Rows are points. To make a cloud, some directions were put in groups of two or more. Within a group, all points are equally far from the middle, so they leave a hole (a ring in 2 directions, a hollow ball in 3). The other directions are filled evenly. Then the cloud was stretched, turned, moved and blurred a little. How many holes are there, and how many directions does each take, smallest first?

Cloud, 13 rows:
[[-0.29 -0.35]
 [-0.07  0.10]
 [ 0.11 -0.04]
 [-0.71  0.22]
 [-0.30  0.09]
 [-0.14  0.01]
 [-0.43 -0.09]
 [-0.13  0.04]
 [-0.65 -0.03]
 [ 0.03  0.07]
 [-0.21  0.16]
 [-0.23  0.37]
 [-0.32 -0.25]]
Holes: 0

Cloud, 19 rows:
[[ 0.27 -0.36 -0.06]
 [ 0.47 -0.15 -0.13]
 [ 0.34  0.37 -0.05]
 [ 0.17 -0.19  0.35]
 [ 0.27 -0.36  0.05]
 [ 0.00 -0.02 -0.31]
 [ 0.04 -0.09  0.43]
 [ 0.09  0.57  0.02]
 [ 0.44 -0.14 -0.30]
 [ 0.26 -0.04 -0.44]
 [-0.09  0.21  0.45]
 [ 0.26 -0.36 -0.03]
 [ 0.13 -0.06 -0.39]
 [ 0.30 -0.07 -0.43]
 [ 0.15 -0.35 -0.07]
 [ 0.18  0.53 -0.05]
 [-0.21  0.47  0.02]
 [-0.03  0.59  0.01]
 [-0.14 -0.15  0.17]]
Holes: 1 (3)

Cloud (32 x 4):
[[ 0.52 -0.21  0.24  0.05]
 [ 0.58  0.16 -0.28  0.19]
 [ 0.62 -0.10  0.31  0.48]
 [-0.15  0.46 -0.04  0.26]
 [ 0.20 -0.25  0.43  0.30]
 [ 0.16 -0.02  0.20  0.04]
 [ 0.07 -0.54  0.22 -0.06]
 [ 0.23 -0.23  0.52  0.23]
 [-0.45 -0.16  0.20  0.17]
 [ 0.36 -0.50 -0.05  0.09]
 [ 0.22 -0.25  0.31 -0.26]
 [-0.06  0.52  0.08  0.41]
 [-0.54  0.32  0.16  0.21]
 [ 0.08 -0.04  0.44 -0.23]
 [-0.07 -0.08 -0.01  0.35]
 [-0.12  0.13 -0.12  0.17]
 [-0.27  0.05  0.18 -0.09]
 [-0.48  0.00  0.07 -0.31]
 [ 0.12  0.27  0.07 -0.56]
 [ 0.18  0.01  0.37 -0.33]
 [ 0.00 -0.15  0.18 -0.08]
 [-0.06 -0.49  0.12  0.19]
 [-0.03  0.40 -0.04 -0.53]
 [ 0.19 -0.38 -0.15 -0.19]
 [-0.14  0.15  0.02 -0.21]
 [ 0.00  0.15  0.09  0.20]
 [-0.44  0.06  0.19  0.28]
 [ 0.45 -0.01  0.12 -0.36]
 [ 0.33 -0.18 -0.02 -0.18]
 [ 0.06 -0.13 -0.19  0.57]
 [-0.20  0.29  0.11  0.29]
 [ 0.33  0.08  0.34  0.63]]
Holes: 0

Cloud:
[[-0.10 -0.35  0.35  0.13  0.17 -0.53]
 [ 0.39  0.11 -0.08 -0.09 -0.15  0.17]
 [-0.25 -0.11  0.00 -0.02  0.20 -0.48]
 [ 0.05 -0.27  0.02  0.28 -0.28 -0.51]
 [-0.06 -0.67 -0.01  0.03  0.38  0.31]
 [-0.01 -0.04 -0.17 -0.23  0.02  0.47]
 [ 0.28 -0.07  0.48  0.02  0.23  0.16]
 [-0.33 -0.58  0.17  0.25  0.39  0.11]
 [-0.29 -0.30  0.16  0.03 -0.39  0.28]
 [ 0.19 -0.08  0.22 -0.11  0.45 -0.35]
 [-0.19 -0.11  0.41  0.30 -0.30 -0.07]
 [ 0.28 -0.17  0.08  0.30  0.03  0.08]
 [-0.42 -0.60  0.13  0.13  0.04 -0.19]
 [-0.09 -0.23 -0.27 -0.45 -0.19 -0.10]
 [-0.03 -0.34 -0.31  0.17  0.16 -0.39]
 [-0.04 -0.51 -0.13 -0.16 -0.04  0.49]
 [-0.42 -0.05 -0.09  0.12  0.16 -0.02]
 [ 0.22 -0.17 -0.06 -0.07 -0.49 -0.34]
 [-0.34  0.13  0.57  0.26  0.09  0.05]
 [-0.06  0.12  0.53  0.06 -0.06 -0.47]
 [-0.35 -0.65 -0.02  0.24  0.05 -0.25]
 [-0.05 -0.22  0.14 -0.40  0.43  0.25]
 [-0.06 -0.49  0.22 -0.17  0.54  0.17]
 [-0.02  0.05 -0.04 -0.09 -0.20 -0.65]
 [-0.26 -0.12  0.02 -0.44 -0.08 -0.21]
 [-0.01  0.36  0.43 -0.31 -0.31  0.01]
 [-0.52 -0.20  0.29 -0.08  0.13 -0.16]
 [ 0.26 -0.02 -0.10 -0.15 -0.51 -0.29]
 [-0.08 -0.22  0.38 -0.18 -0.02 -0.52]
 [-0.24 -0.14 -0.15 -0.32 -0.17 -0.32]
 [ 0.28 -0.34 -0.34 -0.39 -0.17 -0.20]
 [-0.46 -0.22 -0.24  0.21 -0.08 -0.06]
 [-0.38 -0.60 -0.04  0.00 -0.21  0.02]
 [-0.53 -0.43  0.28  0.31  0.11  0.10]
 [ 0.02  0.04 -0.08 -0.10 -0.27 -0.62]
 [-0.08 -0.14  0.42  0.01  0.06 -0.58]
 [-0.46 -0.57  0.19  0.13  0.07 -0.15]
 [-0.10  0.03  0.00  0.09 -0.58  0.01]
 [-0.01 -0.48  0.15  0.29  0.08 -0.51]
 [ 0.42  0.14 -0.06 -0.40 -0.27 -0.19]
 [-0.24 -0.23 -0.25  0.09  0.25 -0.12]
 [ 0.05  0.16 -0.02  0.02 -0.56 -0.24]
 [-0.25 -0.39  0.28  0.08  0.43 -0.33]
 [-0.07  0.11  0.58  0.04 -0.18 -0.33]
 [ 0.01 -0.41 -0.37 -0.39 -0.17  0.05]
 [-0.24 -0.11 -0.18  0.08  0.24  0.18]
 [-0.33  0.23  0.52 -0.09 -0.22  0.06]
 [-0.09  0.10  0.10 -0.44 -0.02  0.43]
 [ 0.32 -0.21  0.31 -0.50  0.15 -0.18]
 [ 0.04  0.10  0.45 -0.30  0.13  0.46]
 [ 0.04 -0.35 -0.33 -0.36 -0.26 -0.24]
 [-0.13 -0.13 -0.08  0.39 -0.01  0.27]
 [-0.05 -0.32  0.27  0.02  0.51 -0.31]
 [ 0.05  0.27  0.04 -0.06 -0.50 -0.35]
 [ 0.21  0.07  0.02  0.02  0.23 -0.45]]
Holes: 3 (2, 2, 2)
